Each point is reached from the start by the listed moves, each made 0, 1 or 2 times, or once backwards (-1), plus a little noise. Is the number of moves made odd or even? Then give how often each move was made.

Moves:
(1): [0.037 0.012 0.002 0.016 -0.026]
(2): [-0.023 0.055 0.012 0.001 -0.009]
Start: [-0.031 -0.002 -0.019 -0.012 0.047]
Points:
[-0.091 0.038 -0.009 -0.027 0.064] => even (-1, 1)
[-0.045 -0.067 -0.036 -0.028 0.082] => even (-1, -1)
[-0.002 0.131 0.005 0.018 -0.024] => even (2, 2)

Moves:
(1): [0.033 -0.002 -0.008 -0.013 0.000 -0.016 -0.019 -0.008 -0.001 -0.004]
(2): [-0.002 0.060 0.004 0.008 -0.012 -0.022 -0.016 -0.017 -0.018 0.014]
(3): [-0.004 0.012 0.048 -0.021 -0.003 0.007 -0.024 -0.006 -0.008 -0.030]
(4): [0.012 0.002 0.005 0.034 0.000 -0.016 -0.001 -0.014 0.009 -0.023]
(5): [0.014 -0.003 0.006 0.018 0.066 0.024 -0.017 0.000 -0.056 -0.028]
(6): [0.022 0.016 0.000 0.008 -0.009 0.045 0.006 0.002 0.002 -0.001]
(7): [0.011 0.007 0.024 -0.003 -0.009 0.005 0.052 0.000 -0.014 0.016]
(8): [0.007 -0.013 0.003 0.007 -0.002 -0.002 -0.005 0.060 0.000 0.005]
Start: [0.010 0.009 -0.014 0.046 -0.001 0.020 0.019 0.044 -0.015 0.007]
Points:
[0.029 0.034 0.099 0.071 -0.105 0.055 0.126 0.154 0.021 0.027] => odd (-1, 0, 1, 1, -1, 1, 2, 2)
[0.047 0.005 -0.099 0.039 -0.059 -0.116 -0.058 0.133 0.044 0.067] => odd (2, 1, -1, 0, -1, -1, -1, 2)
[0.012 -0.010 0.089 0.129 0.056 -0.006 0.032 0.139 -0.073 -0.066] => odd (-1, 0, 1, 2, 1, -1, 1, 2)
[0.015 0.060 0.070 0.063 -0.018 -0.054 0.018 0.065 -0.047 -0.011] => even (0, 1, 1, 1, 0, -1, 1, 1)

Moves:
(1): [0.034 -0.003 0.020 -0.007 -0.002 0.004 0.018 0.003 -0.019 -0.021 0.010 0.012 0.011]
(2): [0.008 0.072 -0.029 -0.007 -0.016 -0.025 0.020 0.000 0.002 -0.008 0.008 0.014 0.003]
(3): [-0.019 0.021 0.042 -0.001 -0.001 0.013 0.006 0.008 -0.008 0.006 -0.015 0.018 -0.005]
(4): [0.013 0.005 0.008 0.081 0.002 -0.049 -0.009 -0.003 -0.003 0.014 0.003 0.007 0.007]
(5): [-0.006 0.024 -0.005 -0.001 0.063 0.007 -0.009 0.002 -0.030 -0.006 -0.014 -0.018 0.018]
(6): [0.000 0.013 -0.013 0.026 -0.015 0.042 0.000 -0.011 0.001 -0.002 0.000 -0.014 0.011]
(7): [-0.040 -0.006 0.005 0.021 0.019 0.018 0.077 -0.020 -0.010 0.007 -0.001 0.012 0.022]
(8): [-0.001 -0.015 -0.014 0.011 -0.027 -0.001 -0.006 0.080 -0.003 0.008 -0.011 -0.011 0.062]
(9): [0.016 0.009 0.005 0.002 0.017 -0.002 0.005 0.014 0.052 0.013 0.002 0.003 0.008]
(10): [0.021 0.009 0.000 -0.018 -0.010 0.018 -0.005 -0.020 -0.029 0.074 -0.001 0.012 0.008]
(11): [-0.016 0.012 0.004 0.013 0.012 0.008 0.002 0.017 0.000 0.005 0.066 -0.005 -0.009]
(12): [-0.025 0.006 -0.026 0.009 0.013 0.012 -0.017 0.002 -0.011 -0.016 -0.003 0.066 -0.006]
Start: [-0.008 0.004 -0.030 0.050 -0.022 -0.010 -0.017 0.004 0.030 0.011 -0.003 0.021 0.025]
Points:
[0.041 0.148 -0.060 0.028 -0.012 -0.106 -0.031 0.158 -0.058 -0.126 0.138 0.020 0.066] => even (2, 2, 0, 0, 1, -1, -1, 1, -1, -1, 2, 0)
[0.023 -0.040 0.031 0.078 -0.028 -0.014 0.119 0.085 0.019 -0.076 0.008 -0.034 0.133] => even (2, 0, 0, 0, 0, 0, 1, 1, 0, -1, 0, -1)
[0.030 0.106 -0.018 0.207 0.098 -0.040 -0.147 0.132 -0.054 0.068 0.027 0.152 0.113] => odd (1, 0, 1, 2, 2, 0, -1, 1, 1, 1, 1, 2)
